Rows are points. The ring and each string are closed loops that go straight from each point to the next, and from the last back to the first. Before rounding, they use only three directions, however many columns there are. Count how often each string passes through the ring. Passing back the other way cancels.

Ring (8 x 4):
[[ 36  27  -8  43]
 [ -3  22 -18  47]
 [-33  -1 -24  27]
 [-31 -23 -23   0]
 [  0 -29  -8 -26]
 [ 31 -15   4 -25]
 [ 52   2   7  -7]
 [ 55  22  -1  28]]
String:
[[ 18   9  10  -7]
 [ 29   3  -2   6]
 [ 67  -1 -12  18]
 [ 86  22   2  26]
 [ 62  36   9  31]
 [ 77  30 -10  53]
 [ 54  20 -17  50]
 [ 13  14  -6  23]
 [  2  25  -3  30]
 [ 12   7 -15  28]
 [  9  10 -33  58]
 [-23  15 -30  57]
 [ -8  -2 -32  39]
 [  2   1 -10  12]
 [-54   6  -8  10]
 [-62 -20 -30  11]
 [-21 -29 -33   9]
 [ -5 -22 -24   4]
 [ -7  -3  -5   0]
 [ 15 -26 -24   2]
 [ -3 -55 -18 -43]
 [ -8 -26   4 -42]
 [  1  -3   3 -13]
 [ 18  -8  -5  -4]
 [ 52 -22  -7 -15]
 [ 28  -4  -4   0]]
Times through: 0

Ring, 6 rows:
[[ 20  17  -7  11  18  -9   0  22]
 [ 51  21 -26  11  29 -22  -8  20]
 [ 21  10 -19   1  16 -10 -30  -9]
 [-51  -8   8  -1 -21  13 -41 -34]
 [-80 -12  24   3 -34  23 -31 -29]
 [-50   1  21   6 -12  17 -11  -3]]
String (23 x 8):
[[  69   19  -42   14   25  -35  -18   14]
 [   1    6  -10    8    1   -7  -22   -3]
 [  -4    5   -7    7    0   -4  -23   -6]
 [   1    4  -14    6   -1   -8  -31  -12]
 [ -13   -2  -12   -3   -5    0  -47  -33]
 [ -40   -5    3   -8   -9   14  -47  -39]
 [ -50   -4   13   -9   -7   21  -40  -33]
 [ -26    2    4    2   -4    8  -25  -13]
 [ -52   -9    8    8  -30    8  -32  -24]
 [ -81  -16   20    8  -44   18  -35  -32]
 [-110  -20   36    4  -51   31  -34  -37]
 [ -98  -11   40   -5  -27   38  -27  -29]
 [ -52   -1   20   -1   -9   20  -21  -14]
 [ -33    1    9    6   -9    8  -18   -6]
 [ -36    1   12   12  -14    7   -9    2]
 [ -32    8   19   12   -3   10    6   18]
 [ -10   17   14    4   20   10    7   23]
 [  -2   14    4    2   18    4   -7   10]
 [  -2    9   -4    7    5   -3  -14    3]
 [  37   16  -22   20   11  -24   -3   23]
 [  71   25  -35   20   29  -35    1   34]
 [  93   31  -42   13   48  -37   -2   35]
 [ 100   30  -50   13   46  -42   -9   29]]
Times through: 3

Ring:
[[ -9  -9  -6  -4 -31  34 -15  14   8 -43  16]
 [-12 -10   3   6 -18  21  10  10 -16 -15   8]
 [-17  -9  14  20   0   1  39   1 -40  25  -6]
 [-21  -7  17  28  11 -13  50  -8 -45  48 -16]
 [-21  -4  12  29  17 -21  42 -16 -32  53 -26]
 [-15  -5   2  25  17 -18  21 -18 -15  38 -29]
 [ -3  -9 -16  10   4   1 -21 -11  18  -8 -23]
 [  0 -10 -23   0 -10  16 -41  -3  34 -38 -12]
 [ -1  -9 -25 -10 -28  32 -52   6  44 -63   5]
 [ -5  -8 -19 -13 -38  41 -44  13  36 -67  17]]
String (26 x 11):
[[-16  -5  -1   8 -14  12   4   0  -2  -7   0]
 [-10 -13   8  18   2   4  27   2 -34  14 -10]
 [ -9 -20  25  35  24 -13  71   0 -82  58 -23]
 [-27  -4  24  28   6 -11  61  -6 -53  52  -9]
 [-30   2  12  16 -10  -1  30  -6 -17  24   0]
 [-15  -6   2  14  -3   2  13  -4 -11   9  -9]
 [-14 -12  16  38  32 -29  57 -16 -55  69 -37]
 [-18  -8  18  42  38 -38  62 -23 -55  84 -44]
 [-21  -4  12  36  29 -33  47 -24 -36  70 -38]
 [-12  -9   5  36  36 -34  36 -26 -30  64 -47]
 [ -4 -12  -3  31  35 -28  18 -23 -19  47 -48]
 [-10  -6  -9  21  17 -17  -1 -21   6  24 -34]
 [-17   0  -9   8  -9   3 -13 -11  22  -5 -10]
 [-16  -3  -6   6 -13  10  -7  -3  11 -10  -3]
 [  1 -13 -16   8   0   8 -22  -5  14 -18 -19]
 [ 19 -20 -36  -2   1  17 -64  -2  43 -54 -26]
 [ 16 -18 -38  -9 -14  30 -73   4  53 -73 -13]
 [ -6  -4 -28 -16 -39  38 -63   6  61 -75  14]
 [ -6  -3 -30 -22 -49  48 -70  12  66 -90  23]
 [-15  -2 -15  -9 -36  32 -34   7  36 -51  16]
 [ -8  -9  -9   3 -16  19 -14   3  10 -25   0]
 [  4 -17 -16  -5 -23  34 -31  14  14 -54   5]
 [  4 -18 -15  -9 -31  44 -32  21  11 -65  15]
 [  2 -18  -8  -4 -26  39 -16  20  -3 -51  13]
 [-18  -5   1  -4 -38  36  -2  16   0 -37  26]
 [-25   0   3   2 -31  22   6   6   2 -17  18]]
Times through: 4
